Every row gives one point. The points of each table are mixes of a few directions, plus a little noise. Count the directions of each table, and those that both share. Where both have some left over, give the other angles between the two spaces (their principal angles), to ten degrees, smallest first.

First:
[[3, 4, 3],
[17, 23, 18],
[-1, -1, -1],
[13, 18, 14],
[-44, -60, -47],
[11, 16, 12]]
Second:
[[-26, -36, -28],
[18, 25, 20],
[21, 29, 23],
[-14, -19, -14]]
Directions: first 1, second 1, shared 1

First:
[[0, -4, -4, 2],
[-3, 19, 18, -11],
[-10, 58, 55, -33],
[8, -48, -46, 28],
[4, -24, -23, 14]]
Second:
[[-10, 59, 55, -33],
[4, -25, -23, 14],
[3, -15, -13, 8],
[3, -15, -14, 9],
[4, -25, -22, 14],
[-11, 60, 56, -34],
[-2, 8, 6, -4],
[8, -47, -44, 27]]
Directions: first 1, second 1, shared 1

First:
[[18, 13, -36, 10, -26, -7, 0, 13],
[-25, -4, 29, -20, 20, 27, -16, 16],
[-3, -36, 60, -19, -14, -32, 35, -26],
[6, 9, -21, 5, -12, 2, -6, 13],
[-6, 19, -28, 16, 36, 22, -22, -1],
[-3, 6, -4, -7, -6, 12, -10, 18],
[18, 8, -31, 21, -3, -15, 7, -14],
[-6, -15, 31, -8, 7, -10, 13, -17]]
Second:
[[8, 16, 8, 26, -20, -27, 10, 1],
[-6, 12, 6, 28, -15, -36, -28, 18],
[10, -34, -13, -11, 29, 22, 30, 12],
[-22, 31, 4, -27, 10, -4, -40, -10],
[7, 23, 9, 15, -25, -14, 19, -19],
[-9, -23, -33, -5, 20, 32, 23, -33],
[5, -41, 6, -7, -6, 31, -29, 26],
[-5, 31, 1, 4, 8, -33, 4, -1],
[15, -8, 14, -10, -23, 26, 11, -10],
[-1, -8, -2, -13, 21, 2, -2, 16]]
Directions: first 3, second 5, shared 0; angles 30, 40, 70

First:
[[13, -11, -3, 7, -12, 3, 13, 8, -2, -19, -26],
[-2, -14, -39, 7, 26, 18, -17, -1, 34, 16, -8],
[11, 18, 18, 13, 6, 20, -6, -4, -7, -16, 19],
[-27, 27, -1, -33, 11, -15, -5, 6, 4, 10, 9],
[29, -20, 5, 15, -3, -2, 23, 3, -5, 42, 3],
[-32, 22, -14, -25, -5, -11, 15, 5, -5, -2, -29],
[-12, 15, 5, 4, -4, 10, -5, -10, -9, -26, -2],
[28, -17, 16, 11, 6, 2, -28, 1, 10, -12, 37],
[5, -20, 8, 12, -16, -11, 8, -9, -13, 10, 1],
[-13, 0, 4, -14, -12, -19, 0, 1, -7, -8, -4]]
Second:
[[35, 15, 8, 40, 0, 18, -20, -4, -11, 9, -3],
[-22, -8, 1, -17, 0, 1, 16, -12, -2, -12, 16],
[31, -22, -6, -21, 18, 5, 28, 36, 26, 0, -3],
[18, -6, 5, 23, 7, 14, -10, 8, 12, -3, -2],
[29, 8, 15, 60, 2, 30, -32, -11, -3, -3, 3],
[-27, 4, -8, -21, -8, -24, -2, -1, -1, 5, -10],
[-31, 9, -3, 2, -12, -19, -23, -10, -3, 3, -11],
[-17, -6, -7, -30, -1, -13, 17, 3, 2, -1, 1],
[-11, -1, -5, -20, -2, -10, 11, 0, -3, 1, 0],
[-4, 7, -2, -16, -3, -2, 16, -10, -17, 2, 9]]
Directions: first 6, second 4, shared 2; angles 40, 80
